Each row of a before or after table is a point. One or more steps were done to the points. Then noise was added and the rows were shuffled. The steps act on columns, c1 being the first. Write out the steps. A step turns or swaps two columns, mirrors them in a line or flattens them onto one, adds a multiple of one to another, or multiplies or shifts one. Angles are multiples of 10 degrees, from the lower column toward the higher: turns from -170 to 170, lines from 10 to 170 but not 90. Use the fewest steps. Two steps may share a column if one is a turn and the other turns, adds or multiplies; they go together, in the order done. Otherwise the lowest column goes first.

Before (8 x 2)
array([[-32, -18],
       [-24, -41],
       [ 10,   6],
       [  6, -59],
       [ 19, -20],
       [-16, -27],
       [ 10, -29],
       [ 48, -38]])
After (8 x 2)
array([[ 23, -43],
       [ 31,  -7],
       [  1, -37],
       [ -1,  12],
       [ 25,   7],
       [ 58,  21],
       [ 14, -27],
       [ 52, -27]])
Steps: turn c1 and c2 by 60 degrees

Before (8 x 6)
array([[-21, -40,   7, -34, -48,  24],
       [ 35,  14,  12, -39, -23,  36],
       [-44, -14, -54, -14, -57,  23],
       [-54,   1,  -8,  14,  24,  26],
       [ 21,  42,  34,  12, -21,  38],
       [  3,  21,  22,   2,  14,  -5],
       [-23, -17, -35,  28,  -1, -18],
       [-50, -28,   3, -43, -19, -37]])
After (8 x 6)
array([[ 19,  -7,  22,   0,  -4,  21],
       [ 28,  24,  -8,  12,  52,   0],
       [-48,  28, -52, -16,  55, -14],
       [-25,  42,  35,  13, -14,  47],
       [-44,  25,  12, -35,  30, -41],
       [-27,  37,   8, -42, -36,  11],
       [-12, -36,   5, -41,  52, -28],
       [ -4, -19, -33,  24,  20, -18]])
Steps: turn c1 and c5 by -100 degrees; swap c2 and c6

Before (14 x 11)
array([[  0,  -2,   1, -73, -47,  20,  41,  19,  53,  -1,  15],
       [ 19,  32, -18, -11, -57,  -9, -11, -16,  60,   5,  15],
       [ 39,   8,  -7, -22,  -4, -14,  20,  53,  56,  15,  29],
       [-29,  -1, -36,  -8, -20,  20, -14,  40, -16,   9,  -4],
       [ 42,   4,   0, -36,  -8, -13, -38,  20,  23, -64,  16],
       [  6,  10,  -7,   7, -16,  29,  -3, -11,  69,   6, -50],
       [-15,   0, -28,  14,  34,  14,  41,  35,  30,   1,   0],
       [ -9, -40,   8,  20, -16,  45, -25, -14,  57, -23,  61],
       [ 30, -42, -36, -33,  -1, -30,  14,  80,  29,   9,  -4],
       [-38, -36,  24,  85,  -2,  48,  33,  31,  40,   4, -33],
       [-13,   2,  12,  10,  -9, -32, -26,  -4,  34,  63,  -4],
       [ 30, -11,  37,  16, -10,  34, -28,  42,  35,  66, -17],
       [ 10, -31, -25, -28, -25,   2,  -5,  13,  12,  18,   9],
       [ 31, -47,   1,   1, -32,  33, -20, -20, -16, -34,  29]])
After (14 x 11)
array([[ -7,   0,  29,   1, -50,  -4,  16,  40,  29,   1,  14],
       [ -1,   0,  -6, -19,  28,   8,  12,  -2,  34,   1, -29],
       [-49,   1, -33,  68,  -8, -19, -37,  18,  31,   1,  17],
       [ 18,  10,  -5,  22, -13, -25, -41,  55,  50,  -1, -17],
       [-25,   0,  26,  26,  26,   4,  15,  40, -21,   1,  17],
       [-42, -37,  20, -84, -30,  25,  18,  32,  61,  -5,  53],
       [ 24, -11, -25, -33,  28,  13, -20,  43,  46,   4,  40],
       [ -5, -41,   0, -22,  32, -68,   5, -13,  69,   3,  32],
       [ 16, -42,  10,  47,  -9,   9, -31,  76,  16,   5, -28],
       [ 40,   5, -17,  33,  39, -11, -23,  19,  13,   4, -17],
       [ 11, -50,   1,  -5,  36, -35, -36, -21, -16,   0,  26],
       [-12, -34,   8,  39,  16, -11, -16,  14,   3,   2,  -5],
       [-16,  31,  10,  16,  38, -10, -49, -16,  53,   1,  -8],
       [ -8,   8,   5,  -4,  11,  42,  -9,  -9,  69,   4,  36]])
Steps: turn c5 and c7 by 120 degrees; turn c1 and c7 by -50 degrees; turn c3 and c4 by -150 degrees; add -0.3 times c4 to c9; turn c6 and c11 by 100 degrees; multiply c10 by 0

Before (12 x 18)
array([[-10,  13,  31, -24, -20,   2,  -3,  27,  -3,  -7,  21, -17, -26,
        -32, -49,  54,  19,  38],
       [ -3,  33, -35,  26, -16,   4, -25,  23, -26,   0,  53, -19, -11,
        -36, -21, -20,  -4,  11],
       [ 15,  42,   8, -29, -10, -15, -31,   9,  12,   2,  -8,  52,   7,
        -36, -46, -24,  25,  -7],
       [ -8,  13, -19, -32, -64,  12,  -5,  15,  23,  14,  33,  -4, -33,
         10,  32,  23,  16,  29],
       [ -5,  17, -13, -33, -10,  16, -50,  32, -72,  28, -15, -23,  30,
        -14, -44,  14,  -4,   0],
       [ -2,  13, -10,  38, -30,   8, -46,  -1,   8,  10, -37, -15,  44,
        -41, -31,  -9,  17,   5],
       [ -9,  19,   8,   1, -22,  27,  -3,  20,   5,   8, -27,  -7,  36,
        -34, -53,  -7, -46,   9],
       [ -7,   7,  67, -23,   0,  58, -44, -16,  -4,  -1,  67,  58,  28,
         27, -36, -19,  15, -29],
       [ -8,  23, -21, -15,   6, -11, -58,  23, -27,  29, -36,  -1, -37,
         36, -43, -22, -11,  33],
       [ -3,   6, -25,  -1,  11,   7, -64,  23,   1,  90,  48, -21,   4,
         -4, -60,  26,  19,  23],
       [ 46,  29,  16, -11,  -5,  11,  -3,  24, -56,  -4, -10, -12, -40,
        -41, -37,  37, -17,  31],
       [  8,  17,  -6,   2, -16,   5, -23,  32,  23,  -6, -10,  -8, -39,
        -43, -58, -29,  -1, -11]])
After (12 x 18)
array([[-10,  39, -61,   1, -23,   2,  -3,  26,  -4, -17,  21, -16, -26,
        -33, -49, -28,  19,  37],
       [ -9,  28, -17, -37, -81,  13,  -5,  15,  24,  -2,  32,  -4, -32,
          9,  32, -17,  15,  29],
       [ -8,  47,  16, -25,  22, -11, -58,  23, -28,  47, -37,  -1, -37,
         36, -43,  16, -11,  33],
       [ -7,  -9, -48,  25, -87,  58, -44, -16,  -3, -35,  67,  58,  28,
         27, -36,  50,  15, -29],
       [ -2,  13,  32,  23, -42,   7, -46,  -2,   8,  29, -37, -15,  45,
        -41, -31,  -8,  17,   5],
       [ -9,  40,  -1,   6, -63,  27,  -3,  20,   4,  21, -26,  -7,  35,
        -33, -53,   9, -47,  10],
       [ -5,  49, -17, -33, -34,  16, -50,  32, -72,  35, -16, -23,  31,
        -14, -44,  -7,  -4,   0],
       [ -3,  56,  47,  -3, -21,   4, -26,  24, -27, -27,  53, -19, -10,
        -37, -21,  -5,  -5,  10],
       [ 46,  52, -34,   1, -21,  11,  -3,  25, -56,   1, -10, -12, -40,
        -41, -37, -22, -17,  31],
       [ -3,  29,   3, -17,   1,   6, -65,  24,   1,  66,  49, -21,   4,
         -3, -60, -32,  19,  23],
       [  8,  49,  20,  -3, -23,   4, -23,  32,  22,  -1, -10,  -8, -40,
        -42, -58,  22,  -1, -10],
       [ 15,  50,  -9, -17,  13, -14, -31,   8,  12,   7,  -8,  52,   7,
        -36, -45,  34,  26,  -6]])
Steps: add 1 times c8 to c2; turn c3 and c4 by 40 degrees; turn c3 and c16 by 150 degrees; add -1.5 times c6 to c5; add -0.5 times c11 to c10
